Rows are points. The window is the flat piece filled in between its corners: a triangle in 3 columns, a solid with four corners in 4, and so on. A path goes straight from each point to the next, and from the last back to the first. List the points from which the path goes on through the window.

Window (3 x 3):
[[  6.9  27.3  -1.2]
 [ 13.7  -6.1   6.3]
 [-25.4  -7.0 -12.0]]
Path:
(1): [-13.9  24.3   3.4]
(2): [ -4.0  22.0 -15.1]
(3): [-12.5  -4.4 -31.6]
(4): [-20.8  -0.3   0.9]
(5): [-6.7 -7.7  8.2]
(6): [ -0.3 -11.4  -6.7]
(7): [-14.8  -2.0 -33.0]
(8): [-30.9   2.6   1.1]
(9): [-12.7  -7.9  18.6]
(10): [ -0.8 -12.7 -13.5]
(11): [ -9.0   0.3 -21.6]
(12): [-23.2  -0.4  -0.7]
Through the window after points: 3, 11

Window (4 x 4):
[[-16.0  17.3  -0.2  13.1]
 [ 49.2   1.9  -1.9  -6.3]
 [  4.7  13.5 -20.8  16.1]
 [-11.7 -17.8   1.1   7.2]]
Path:
(1): [  0.2  11.2 -23.5  -2.7]
(2): [-12.0  11.4 -12.1 -11.7]
(3): [-10.0  16.2   3.4  20.7]
(4): [19.6 17.0  3.2 22.1]
(5): [ 10.1  19.0 -12.8  -7.0]
(6): [ 1.4  8.5 -7.1  1.1]
(7): [ 3.9 17.3  0.9 21.9]
(8): [28.0  4.0  1.7 13.9]
(9): [21.3  7.4 -5.5 -9.3]
(10): [ -8.7   1.0 -19.3 -14.0]
(11): [ 1.3 -2.5  0.4 22.9]
(12): [ 5.9  7.2 -3.6 37.5]
Through the window after points: 2, 6, 8, 10, 12

Window (4 x 4):
[[ -5.8  -5.7 -26.5   4.7]
 [ -4.1  16.0  -0.9  -6.4]
 [-15.4  -4.2  -0.2  -7.6]
 [ 35.4  14.5  17.2  -7.5]]
Path:
(1): [-12.0  -1.5   0.4  19.9]
(2): [  2.4  21.3  -1.7 -30.9]
(3): [ 11.0  17.8  -1.0 -21.3]
(4): [13.5 12.7  3.2  7.4]
(5): [ -5.3  -2.7 -17.5  14.2]
(6): [ -1.7  -5.0 -28.3 -12.1]
(7): [-12.5  -2.5 -28.2 -15.7]
(8): [ -9.0  -6.5 -24.3  19.2]
Through the window after points: 1, 5

Window (6 x 6):
[[-21.9  -8.9  -8.3  -1.7  -2.2   1.6]
 [ -9.9 -13.8   3.0  12.1  33.4  -5.5]
 [-12.3 -11.1  21.3 -22.2 -21.1  14.1]
 [ -2.6 -34.6  11.0  -5.2 -12.5   2.0]
 [ 10.9  38.4   5.7  14.7 -13.3 -19.2]
 [ 46.8 -18.5   4.9 -23.0   3.0 -16.4]]
Path:
(1): [ -2.4 -13.6  15.0 -15.2   4.2 -17.2]
(2): [ 15.8 -11.7   1.3  -0.6   3.9  15.5]
(3): [  8.3 -10.8  -2.4   3.6  12.3  19.3]
(4): [-13.0 -16.4   7.0   1.2  17.2 -24.4]
(5): [ -4.1  -0.6  12.9 -18.9  -8.3 -20.4]
(6): [19.2  5.4  4.3  5.7 -0.3 18.4]
(7): [-15.4  -7.3   2.1   2.6  -3.2  16.7]
(8): [-29.0 -14.7   9.7   0.5  -1.3  -6.3]
(9): [-22.7 -14.5  16.0  -8.2  -5.6 -15.3]
(10): [-8.7 -5.6  4.1 11.5 -0.8 22.5]
(11): [26.3 -5.6 10.4  1.6 -1.9 22.1]
(12): [ 11.2  -9.6   9.1  -6.6   5.5 -18.4]
(13): [  1.4  16.7  12.0  -2.4  -9.6 -42.8]
(14): [13.3 18.8  1.3 14.4  0.4  3.7]
(15): [ 11.7 -11.9   5.8 -13.1  -5.1  10.8]
(16): [  9.7 -11.9  21.5 -22.9 -10.0 -22.1]
Through the window after points: 1, 3, 13, 15

Window (8 x 8):
[[ -7.7   8.7  32.8 -12.9 -33.4  -6.9  22.8  -1.2]
 [ -4.1 -23.1  -4.1  -8.6  38.2   5.9  -8.7 -12.5]
 [ -0.6  -3.0   9.9  31.1  23.5 -25.1   3.3  -2.8]
 [ -6.0 -17.1  -8.7 -19.8  34.8 -15.8 -16.1   6.2]
 [ 12.4  -6.8  -7.6 -25.4 -21.7   6.5  15.5   0.9]
 [ 15.3  -1.8  29.9   8.9  11.5  -5.4  -5.7   3.3]
 [-14.9  10.8  22.0   6.0 -14.3   5.5  -5.3  12.2]
 [  6.5 -31.9 -12.7 -28.9  -5.5  -4.3 -13.7 -15.5]]
Path:
(1): [  7.2 -32.1  25.7  -7.9 -10.1   3.4  17.0  12.7]
(2): [-15.3 -25.0  11.3  -2.9  -6.4 -10.7  11.6  16.4]
(3): [ 17.8  16.4   1.1 -10.5   9.3   4.2 -12.5 -10.8]
(4): [-1.2 10.4 11.9 -5.2  2.6 -5.9 -8.4 -0.8]
(5): [-14.7 -30.7   9.6  -8.3  -9.5   1.2  15.4  17.6]
(6): [  1.0 -28.3   8.6   1.5  -0.9  10.8   9.0  14.9]
(7): [ -1.9   2.9  11.6  -6.6  -1.2  -5.6  -0.4 -14.5]
(8): [ -6.5  24.7   9.4  -3.9 -12.0  -9.1   0.6 -15.9]
Through the window after points: 2, 4
